Each row of a before or after table is a point. The points were changed in one or more steps. Then noise was added and the rows were shuffled. The steps act on how far a point lies along the listed directions, d1 being the first. Name the steps. A step turns or swaps two directions, mirrors them in a line or flattens them onto one, adds a multiple of one to another, or multiplies one. Angles are multiples of 10 degrees, from the lower direction toward the higher: turns from -170 to 170, lines from 10 to 170 but not 90. Use the fewest steps. Two steps may share a direction if one is a turn and the other turns, adds or multiplies; they go together, in the order done. Otherwise the lowest direction goes first.
(in the rows, 128 means zero)

Directions:
(1): [181 141]
(2): [115 181]
Before (8 x 2):
[[121 160]
 [122 154]
 [126 159]
 [131  69]
 [121 159]
 [ 86 146]
 [103 107]
 [126  97]]
After (8 x 2):
[[115 180]
 [112 192]
 [125  99]
 [136  70]
 [151  17]
 [101 176]
 [116 189]
 [116 192]]
Steps: multiply d1 by 0.4; multiply d2 by 2

Directions:
(1): [148 154 176  78]
(2): [ 63 109 165 128]
(3): [151 137 174 185]
(4): [156  58 142 116]
Before (9 x 4):
[[128 130 185 143]
 [183  98 166  53]
 [167 175 200 112]
 [128 115 142 112]
 [ 84 187 106 105]
 [142  88  80 105]
 [ 54 154 132 125]
 [143 171 103 203]
 [182 112 168  78]]
After (9 x 4):
[[146  67 135 138]
 [130 155 143 174]
 [ 92 110  62 102]
 [127 109 113 120]
 [143 185 185 115]
 [ 80 183  68 104]
 [ 98  79  47 116]
 [120 159 138 207]
 [109 151 112  86]]
Steps: turn d1 and d3 by -130 degrees; turn d3 and d4 by 40 degrees; multiply d2 by 0

Directions:
(1): [111 186  73 124 106 116 174 178]
(2): [107 144 157  93  90  47  96 125]
(3): [158 137 191 120 161 126 136 204]
Before (14 x 8):
[[108 174 144  92  96  69 139 210]
 [175 106 210 149 170 160 109 142]
 [116 175  78 135 122  90 171 129]
 [106 158 114 104 100  67 135 152]
 [104 125 155 117 105  84 141 157]
 [144 109 219 111 154  92 102 141]
 [117 144  88 139 122 145 133 126]
 [151 103 183 100 141  99 108  91]
 [164  88 249 123 155  99  76 132]
 [140 101 171 121 124 135 108 117]
 [126 155 109 117 104 119 155 132]
 [168  93 168 123 160 123 114 145]
 [140  90 140 127 147 128 110 103]
 [141 103 183 136 161 116 119 137]]
After (14 x 8):
[[184  73 229 151 183 171 101 134]
 [138  94 140 125 139 116 103 101]
 [131 108 126 151 143 161 174 159]
 [140  99 166 124 129 153 112 116]
 [164  95 191 143 188 163 130 147]
 [119 172  68 138 129 105 173 135]
 [169  93 170 122 160 117 109 146]
 [129 135  80 148 146 165 176 152]
 [137 152 106 142 148 185 192 214]
 [133 152 103 122 104 137 157 131]
 [166  87 160 127 171 163 137  95]
 [143 103 185 137 165 127 124 138]
 [160 122 225 130 148 114  88 143]
 [108 152  98 121 110 110 117 123]]
Steps: multiply d2 by -1

Directions:
(1): [214 130  59 134 136 131 127  74 139  96 133]
(2): [116 203 104  66  99  90  84 150 114  92 130]
(3): [178  94 154  57  91 150 158 142  90 137  78]
(4): [135 148 114  85 173 216 110 160 164 152 156]
(5): [152 151 168 114 112 121 155  99  91 151 227]
Before (12 x 11):
[[102 111 167 118 107 116 143 161 101 135  82]
 [ 38 129 153 207 130 116 137 173 126 140 121]
 [148 135 108 109 155 187 125 121 155 169 192]
 [126 148 140 166 137 107 126 106 124 146 219]
 [166 136 110  76 110 117 139 118 108 112 104]
 [136  89 162 120 145 191 161 135 137 167 167]
 [130 111 167  94 140 164 163 158 150 166 137]
 [156 154 141  82  99 121 109 124  90 109 107]
 [154 164 136  69 121 193 163 116 102 175 230]
 [114 138 198  25  89 114 116 170 113 167 123]
 [ 33  75 178 169 135 132 146 148 128 142 110]
 [162 126 162  76  68 104 144 133  87 125  91]]
After (12 x 11):
[[129 128 154  71 102 101 147 163 124 128  86]
 [ 87 119 151 132 167 164 144 148 146 155 135]
 [128 121 151 103 149 209 124 170 158 166 121]
 [ 54 100 114 127  92 113 124 173 130 121   6]
 [162  58 161  72 124 168 145 153 151 175  61]
 [ 73 119 131 133  87  62 122 138 111 133  79]
 [133 126  70 159 128  91  94 122 146  99  78]
 [192 140  95  54  98 140 137  92  96  85 143]
 [174 128 134  81 127 175 147 139 112 145 131]
 [102 145 132  71  81  97 112 161 107 106  88]
 [111 106 168 145 157 185 123 138 137 154 112]
 [222 149  75 117  91 131 156  99  91  94 131]]
Steps: turn d3 and d4 by 140 degrees; turn d1 and d3 by -120 degrees; turn d2 and d5 by -170 degrees

Directions:
(1): [185 100 162 114 164 222 129 103 107  82 132 147 164 151]
(2): [ 72 151 160 148 110 163  65 116 175 125  48 127 166 131]
(3): [ 87 127 182 127 114 129 157 125 119 149 162 225 152  69]
Before (14 x 14):
[[127 139 127 118 133 110 108 134 132 132 123 129 117 140]
 [124 117 142 127 124 128 121 126 134 141 116 144 138 125]
 [119 135 118 134 130 111 123 138 134 146 108 116 122 123]
 [129 118 167 138 131 173 112 118 133 109  97 149 158 131]
 [ 89 148 145 138 113 123 127 123 154 137 120 141 128 100]
 [146 121 158 129 150 188  97 110 133 106  99 128 158 147]
 [122 127 139 129 118 105 136 136 130 145 139 147 108 119]
 [130 128 154 131 140 175 108 110 136 113 118 131 152 129]
 [ 51 151 185 141  86 120 142 121 141 153 143 249 173  52]
 [ 66 135 162 148 101 132 128 132 144 151 115 183 160 105]
 [115 138 131 127 122 151 112 125 128 123 105 122 122 131]
 [126 115 150 129 139 139 112 116 114 123 118 132 146 146]
 [110 134 145 137 131 122 107 123 139 126  93 122 123 137]
 [ 89 153 171 137 107 109 120 118 148 144 128 182 136  95]]
After (14 x 14):
[[147 108 126 122 133 121 137 129 122 137 138 131 124 135]
 [176  97 118 121 145 148 174 132  93 114 175 138 127 146]
 [182 114 115 120 139 149 157 117 101 101 169 143 135 137]
 [154 120 100 119 137  69 165 143  98 148 187 123  89 119]
 [163 108 137 118 153 127 155 122 100 117 155 135 108 140]
 [129 126 151 131 126 145 111 127 140 127 108 135 126 139]
 [144 125 117 115 133 134 150 131 100 124 152 131 103 126]
 [164 109 107 125 131  82 174 145  97 135 174 128  95 122]
 [177 124 141 120 147 141 142 113 112 108 162 141 121 140]
 [140 131 137 113 141 130 113 127 123 122 131 141 126 137]
 [145 124 108 123 134  95 159 132 110 139 181 117 100 115]
 [131 114 124 126 133  95 136 128 101 138 148 124 120 138]
 [166 118 132 118 147 158 157 116 117 105 160 128 121 126]
 [149 120 133 124 145 149 132 127 119 127 120 136 136 128]]
Steps: multiply d2 by 1.6; turn d1 and d2 by -160 degrees; multiply d3 by 0

Directions:
(1): [150  90 152 170 133  92 129 112 136  65 116 149  99 117 138 167  12 128
  73 124]
(2): [101 165 177  73 166 120 150 147 145 160  53 187  92 147 149 108  88  81
 170  92]
(3): [ 67 158 115  84  99 132 128 138  94  73 189 130  94  69 128  68  88 175
 156  92]
(4): [156 146  88 155 199 196 121 122 103 115  51  85 103 102  76  96 101 165
 146 149]
(5): [126  89  55 176 142  58 146 144  68 120  93 134 104 103 198 102 162  96
 154 112]
Before (11 x 20):
[[136 107 128 145 146 101 120 116 129 128 104 136 118 139 144 129 110 121
  123 121]
 [110 148 130 111 147 125 142 129 110 116 105 146 100 116 131 107 113 132
  152 112]
 [101 144 152  92 124 122 137 144 132 115 138 140 119 119 122 118 100 138
  145 111]
 [135 115 120 138 126 133 127 114 132 153 133 118 145 147 127 145 163 118
  131 140]
 [131 122 116 144 152 131 121 122 119 117 105 122 106 103 129 113  99 136
  129 127]
 [125 123 108 126 138 124 135 132 117 166  99 133 137 139 150 114 169  99
  152 120]
 [138  94  91 178 140 105 141 125 101 103  95 118 116 105 135 138 113 128
  119 139]
 [144 122 151 135 143 145 131 124 146 131 111 131 133 147 109 153 114 137
  103 142]
 [142 113 132 149 127 124 125 126 140 135 131 119 131 135 129 142 123 131
  112 136]
 [117 134 128 118 123 134 120 131 130 139 127 126 147 145 132 124 176 124
  137 133]
 [135 137 135 134 158 152 134 115 137 138  96 122 130 128 120 134 116 122
  116 135]]
After (11 x 20):
[[142 107 167 138 150 100 121 111 153 120  91 156 109 150 139 149  58 114
  105 117]
 [164  88 147 184 161 106 141 115 142  96  56 143 105 131 123 180  35 112
   82 142]
 [116 127 174 112 125 127 134 127 146 100 138 156 114 133 122 147  64 142
   99 119]
 [146 113 131 156 172 124 126 117 128 112  72 135  94 110 130 129  60 123
  117 128]
 [128 142 114 131 168 129 143 129 104 131  73 136 104 123 131 110 133 123
  156 122]
 [126 143 108 106 118 170 121 130 133 205 139 102 181 157 116 116 247 116
  159 144]
 [108 147 107 104 101 158 112 133 126 161 167  99 174 144 117 108 248 141
  153 145]
 [133 116 155 138 120 116 127 125 149 119 140 135 120 134 132 147  83 130
  102 125]
 [121 129 127 113  99 151 120 114 140 160 179 109 164 148 112 138 192 133
  134 143]
 [119 145 148 117 142 146 134 117 141 127 117 133 125 123 121 129  99 127
  114 124]
 [108 132 121 116 143 107 142 149 108 115 106 135 108 110 140 107 111 128
  157 111]]
Steps: multiply d1 by 3; turn d1 and d2 by 20 degrees; turn d3 and d5 by 70 degrees; add 0.7 times d5 to d4

Directions:
(1): [132 145  82  84 107 184 124 179 122 207 124 145 183 130 111 137  79 123
  74 150 201 130  87 190  79 203 112 144 137 116 125 168]
(2): [220 101 213 109 111 115  84 140 103 154 214  54 136 172 156 123 106 105
 112 134 131 142 158 126 170 131 133 180 151 151 145 182]
(3): [129  84 167 222 145 159 115 109 135 161 134 122 145 195  99  72 133 140
  96  20 109  83 101 167  87 141 111  81 116 164 122 115]
(4): [143 168 123 100 160 183  60 114 104  58 129 167 136 134  93 107  43  70
 147 126  87 133  43 142 145  69 155 127 102 158 129 157]
(5): [174 148 115  83 140 117  84 125 113 123 110 156 168 108 103  90 140 236
 186  59 121 120 164 184 162 122 144 155 178  80  68 137]
(6): [148  80 137  86 249 115 149 149 106 129  60 104 161 140 120 152 110  96
 129 169  50  87 173 172 113 143  67 126 146 130 147 115]
Before (14 x 32):
[[135 144 133 146  94 142 111 115 133 148 129 122 142 134  98 101 147 160
  128  80 155 151 107 159 112 142 144 131 123 128 116 143]
 [135  80 139 101 187 137 144 136 125 137  94 104 166 141 118 116 101 128
  141 126  72  88 159 172 103 138  98 126 145 131 152 121]
 [109 164 120  95 113  77 144 112 138  62 151 137  87  65 158 159 161 180
  191 165 116 172 181  61 181  90 157 159 156  90 121 129]
 [141 132 110  98 145 137 106 150 115 136  99 142 123 108 121 134 130 143
  137 125 132 152 132 146 122 129 122 134 138 131 123 130]
 [136 121 130 150 184 187  81  87 120  57 141 168 120 154  93 111  67  44
  133 112  84 128  60 137 124  83 153 112  97 165 125 134]
 [130 117 128 154 141 141 106 130 129 159 131 120 159 134 127 102 139 172
  135  70 134 117 132 135 126 135 114 122 124 118 113 121]
 [ 85 133  77 137 145 129 144 103 150 129  98 159 126 115 115 137 170 166
  124 129 131 107 127 126 102 145 127 103 143 101 107 115]
 [113 134 141 165 121 104 114  99 142  95 139 144 117 148 146 102 166 152
  163  80  96 114 126 113 152  99 135 128 123 134 102 118]
 [ 50 137  85 125  67 133 195 137 142 109 141 126  58  72 181 194 119  56
  120 249 171 166 111  49 121 125 135 125  91 122 181  95]
 [117 101 125 128 194 133 165 147 127 143  88 123 150 159 101 141  96  70
  101 148 101  83 132 154 103 146  77 105 127 162 147 126]
 [128 109 114 117 186 142 129 147 110 152  84 129 158 147 102 118 111 124
  128 120 115 117 133 158 102 145 103 115 149 104 129 114]
 [126  84 122 116 161 118 147 119 138 155 104 147 131 151 117 106 135 140
  112 126 125  89 135 179  83 163 118 124 137 106 115 113]
 [ 66 159  70 131  92 134 162 120 155 129 104 156 105 105 107 143 117  87
  111 181 141 129  73 103  95 128 124 111 112 110 151 104]
 [146 115 150 117 224 155 104 125 112 116  93 128 148 159  94 105  94  90
  121 118  59  77  87 164  99 116 103 124 121 151 144 124]]
After (14 x 32):
[[172 131 144  65 167 148 107 159 106 162 134 106 157 141 122 134  91  98
  102 171 125 110 105 157 110 155 113 171 141 129 149 160]
 [144 103 147 162 139 139 103 100 135 151 158 113 139 171 118 108 149 150
  103  89 122  99 126 140 113 144 128 118 149 135 117 149]
 [152 149 151 124  87 115 107 109 127 122 150 102 121 122 119 117 152 148
  148 114 144 170 131 126 147 117 157 153 128 127 125 148]
 [134 128 116 124 130 146 104 145 121 147 108 144 123 121 117 120 134 147
  127  99 141 148 121 146 112 134 124 124 133 137 120 127]
 [160 103 145 117 165 150 105 111 119  98 160 128 123 145 124 139  96  63
  125 150 111 139 123 129 136 120 140 146 126 144 131 144]
 [104 114 147 205  90 141 137 102 153 154 155 114 107 172 105  98 122  85
   87 102 124 107  73 114  92 128 118  96 108 150 157 112]
 [139 120 125 105 135 146 150 167 123 177 137 112 158 158 113 147  78  65
   76 170 162 110 117 151 107 171  94 135 131 159 149 165]
 [150 119 156 120 161  88 108 113 123  96 132 120 135 149 152 115 154 145
  171 110  71 109 162 131 169 106 117 154 145 126 107 131]
 [160  98 140  95 120 125 120 129 129 164 156 127 130 157 131 109 112 122
  101 144 156 114 124 169 104 162 137 155 140 113 121 151]
 [ 29  86 119 245 111 166 189 102 154 121 118 136  72 142 137 130 132  68
   98 116 122 103  76  93  68 125 113  51  69 164 171  59]
 [143 108 117  65 140 155 134 161 122 166 119 108 178 129 125 129  80 126
  123 157 128 112 140 178 102 165 111 153 150 121 150 152]
 [149 122 125 106 138 152 112 159 108 176 132 115 159 155 113 119  97 117
  109 130 159 139 120 152 112 159 119 138 151 108 132 148]
 [158 130 138 111 128 124  93 139 117 145 156 103 149 120 147 121 126 155
  146 114 138 140 148 114 159 122 126 157 133 114 120 142]
 [ 74 120 109 170 203 114 154  94 143  74  71 171 124 109 101 109 162 200
  177  63  52  99 155 134 112 105 113  84 145 109 105  81]]
Steps: add -0.3 times d1 to d5; turn d1 and d6 by -50 degrees; turn d2 and d3 by -110 degrees; multiply d4 by 0.4

Directions:
(1): [117 159  55  63 149  91 113 219 178 179 155 149 199 109 161 154 161 115
 113 159 125 138 138 109 105 102  25 113 168  63 100 146 181 144 139  77
 176 157 125 150 133 161 147  97 154  90 157 125]
(2): [ 85  99 128 137 140 118 124 129 121 133  95 139 139 179 103 151 130  97
 232  63 129 137 130 132 149  88  87 194 138  89 125 130 189 174 148 106
  47 140 182  72 132  54 185 126 179 162  73  80]
(3): [164  82 187 102 120 204  72  83 246 121 161 172 119  82 144 122 162  80
 111 150 118 155 169  65 185 124 101 135 111 109 183  94  94 142 189 137
  81 138 132  80 105 157 106 110 162 121 150 117]
(4): [112  46 144  81 100 160 159 137 154 137 132 202  95 186  80 126 138  83
 144 178 163 104 120 193 142 182 123 164 111 151 108 151 152 123  54 159
 213  76 174 117 176 157 140 115 183 126 178 109]
Before (11 x 48):
[[ 96 128 145 164 128 103 130  97 110 117  85 105 142 156 112 136 119 114
  218  53 118 151 149 115 134  96 105 184 132  99 136 125 163 171 159  96
   36 162 166  74 119  59 173 134 168 172  60  96]
 [139 114 157 118 124 157 115 107 159 114 131 127 119 115 117 114 131 150
  110 137 128 135 143  94 142 137 147 114  97 113 138 131 108 129 143 137
  109 123 131 107 127 146 108 118 124 124 134 127]
 [147 160 106 111 125 125 105 145 158 145 145 121 153  93 146 136 136 126
  104 140 104 135 144  82 128 107  96 108 132 108 125 107 117 131 162 110
  130 154 110 134 120 146 110 113 113 105 127 132]
 [ 71  61  93  74 127 117 125 192 154 168 117 195 143 176  90 151 160  76
  197 128 149 119 128 169 142 121  63 177 144  89  92 166 200 153  83 110
  170 124 196  97 167 119 190 101 222 133 137  90]
 [167 148 126 139 136 148  96 112 147 113 139 122 134  81 141 147 156 130
  116 139 117 137 143  95 142 140 124 105 122 129 145 120 107 123 156 126
  107 137 104 129 116 119 118 112 116 105 120 120]
 [122  79 149  89 117 152 135 112 119 136 125 168  84 156  86 133 140  92
  134 159 149 100 132 169 142 165 125 146 105 154 116 138 121 120  93 143
  189  94 148 132 154 140 126 123 140 127 161 120]
 [126 113 122 102 134 118 119 147 149 152 121 161 163 141 142 152 155 102
  121 145 138 130 154 111 146 114  81 133 130 117 118 154 146 133 122 114
  135 124 136 109 119 122 149 124 153  94 144 137]
 [149 140 161 136 145 144 115 101 160 120 127 118 135  97 129 128 142 105
  113 127 113 147 126  88 149 132 129 121 119 118 141 125 102 130 156 127
   95 131 108 124 106 115 117 116 132 119 127 139]
 [134 105 137 139 122 137 118 106 129 126 105 129 121 142 124 129 134 119
  134 118 119 124 122 113 123 140 149 149 125 139 117 127 123 130 125 148
  101 120 144 109 120  98 146 115 123 151 135 110]
 [151 121 142 147 123 132 110 120 141 129 141 119 109 122 118 128 129 116
  145 106 121 138 131 128 132 115 147 133 136 128 138 108 103 118 143 137
  104 112 121 110  95 115 120 139 128 129 117 119]
 [146 114 123  99 143 174  68 141 239 135 181 159 161  73 168 138 173  77
  106 134  99 167 165  67 161  86  47 137 159  76 160 120 123 150 214 106
   74 173 131  88 100 135 125 102 158 111 139 124]]
After (11 x 48):
[[136 139 106 135 122 110 125 134 108 135 110 111 135 129 138 125 126 143
  103 133 111 121 111 116  96 141 149 127 137 143  99 132 115 122 115 139
  135 124 122 144 121 119 141 113 104 139 142 132]
 [137 150 150 163 147 122 138  98 112 109 105  94 123 117 117 128 119 124
  136 105 118 133 113 113 138 133 155 123 119 130 125 130 107 127 137 128
   93 123 109 130 107  95 123 131 116 124 103 143]
 [142  91 169 124 116 142 134  97 130 126 111 154 114 148 124 136 138 112
  106 145 150 123 147 122 156 140 139 129 108 164 137 140 102 114 101 148
  134 101 136 102 117 118 125 140 137 106 143 148]
 [146 150 121 152 123 105 122 142 116 132 138 101 118 127 125 131 121 132
  139 109 118 133 123 140 107 115 145 121 142 128 124 114 106 109 133 133
  119 120 107 137  96 114 118 146 114 118 117 127]
 [100 102 112  93 130 113 144 140  78 148 107 145 108 172  93 142 131 111
  158 141 147  96 119 186 121 145 112 144 121 145  96 152 149 130  84 117
  188 106 143 150 157 116 146 128 128 128 145 122]
 [153  99 191 201 110 193 125  33 112  71 135 114  60 115 117  99 109 123
  101 102 110 137 127 133 155 148 221 137 104 191 172 112  46 104 154 186
   68 116 122 102 105 100  89 155  91 159 112 146]
 [165 186 128 143 110 108 135 116 131 120 149  87 143  57 166 102 123 164
   27 174 111 137 149 103  91 160 152  66 124 154 141 124  66  94 129 125
  183 150  67 177 112 187  76 128  80 111 161 177]
 [134  59 145  92  95 173 144 136 157 129 148 183  84 127  96 103 147 107
   80 198 153 102 123 180 144 191 180 112 101 178 119 153  86  85  49 172
  249  83 138 142 164 201 108 114 157 110 198 144]
 [143 118 161 139 110 160 106  85 150 119 122 132 108 125 113 129 128 110
  141 107 107 132 140  95 161 115 137 143 108 130 148  95 100 137 155 141
   82 134 135  98 127 112 112 127 125 140 103 113]
 [152 144 133 161 140 138 112 105 112  98 128 112 115 109 125 146 134 135
  151 111 116 135 135 111 142 136 149 124 117 142 140 120 111 131 148 125
   84 131 117 117 117  82 133 124 112 127 107 112]
 [118 133 138 139 130 118 139 114  95 114 103 100 123 149 103 125 115 167
  139 104 128 122 123 119 121 130 159 127 102 107 116 144 133 136 127 131
   97 125 135 113 138 108 126 133 111 134 106 122]]
Steps: turn d1 and d3 by 110 degrees; turn d3 and d4 by 30 degrees; multiply d2 by -1
